Every row gives one point. Each table stands for the endless flat space through its points: a line for two points, a plane for three, and so on. Write the one point that lies in both, or say that there is none.

First (2 x 3):
-34 -151 18
-124 -161 22
Second, 2 rows:
-11 -140 64
22 -149 -8
They share: 11 -146 16

First:
203 -74 165 -64 33 -218 39 66
164 89 176 -237 69 33 -167 300
67 -11 286 -53 34 -294 -7 89
29 41 228 -96 30 -131 -47 183
268 -95 98 -107 73 -89 -37 128
Second, 3 rows:
91 102 90 -82 64 -185 -41 119
82 61 77 -125 51 -141 -34 96
145 -122 108 -246 -26 11 43 69
They share: 172 1 147 -117 13 -121 22 138

First:
255 289 158 172 27 -196 -91 71 117 257 -145
92 104 145 71 -40 25 -19 35 -28 139 -87
69 104 176 213 -106 61 82 155 74 403 -23
203 131 125 285 -164 -46 73 119 171 487 14
133 280 244 230 -176 -46 -242 -65 35 115 -124
259 -2 -10 211 -291 -59 -27 26 185 208 -15
Second, 5 rows:
100 82 247 162 -289 116 -15 86 92 177 -141
159 67 69 182 132 -71 27 -178 -90 58 131
189 93 5 29 138 -201 -65 19 -137 130 -21
77 -3 77 -59 38 -73 15 -33 -101 10 35
201 237 179 344 -147 3 -173 121 91 334 -159
They share: no point

First, 7 rows:
-117 183 -97 -60 -133 43 -112 6 205 -283 -140 368 -114 -114
62 154 343 271 45 135 8 227 -171 5 -229 110 -69 181
-206 -87 131 -114 -194 72 106 16 -77 53 -124 302 86 207
-152 -17 1 -29 -144 121 60 73 -114 39 -124 276 -34 170
-306 -50 92 -181 -137 66 55 -63 -95 6 -119 346 136 187
-45 33 376 4 -287 -29 40 15 105 -82 -252 253 98 88
-57 143 433 59 -119 14 -112 3 12 -157 -314 276 98 67
Second, 4 rows:
47 175 307 194 -65 150 -42 136 138 31 -38 152 -33 205
-246 -5 93 -62 -203 -101 62 33 -96 -83 -304 63 110 48
-50 113 237 104 -99 73 -44 131 86 21 -130 91 46 182
-262 -82 233 -43 -251 -108 -39 -68 -41 -139 -197 27 52 25
They share: -72 122 181 89 -127 38 77 78 -9 -41 -171 167 -2 105

First (7 x 20):
-62 67 104 21 20 133 -34 71 145 -129 -5 -19 153 -147 -50 95 -71 5 112 145
-6 110 24 -133 88 -70 53 113 251 -242 112 -4 61 -273 113 162 138 -48 47 238
22 120 95 -56 -28 218 135 371 325 -40 -174 220 -161 19 94 211 -241 -221 33 228
-219 113 199 73 106 213 -192 -126 84 132 43 -169 -106 22 25 -125 -205 55 184 360
-141 139 92 6 -94 -34 126 182 443 -42 53 23 -47 -153 -61 57 83 -110 -54 239
-43 160 4 -38 -37 -43 141 229 395 -176 -39 113 205 -301 -131 117 121 -85 -33 -23
120 173 -23 -58 -2 212 154 340 192 -176 -317 264 51 -72 -30 272 -254 -193 26 -35
Second (6 x 20):
-36 101 88 -93 -147 168 76 203 162 -140 -198 -57 199 -97 52 216 -12 -106 -20 59
-72 -31 11 -91 -6 251 2 171 122 -40 22 100 24 -227 12 63 -115 -168 42 64
57 230 179 137 -94 -31 -8 116 248 -277 -108 97 271 -9 175 222 -206 98 182 193
64 -55 278 -63 -149 98 -100 311 14 -290 -216 165 149 -75 40 36 -74 -84 80 229
-32 113 70 46 -125 120 10 139 222 -120 -19 122 189 -131 173 150 -208 -49 105 68
10 45 104 119 -87 124 -104 87 236 -155 92 368 163 -112 249 -45 -362 6 133 74
They share: -11 87 75 -23 31 135 12 137 160 -151 -50 42 92 -130 4 150 -98 -49 94 151
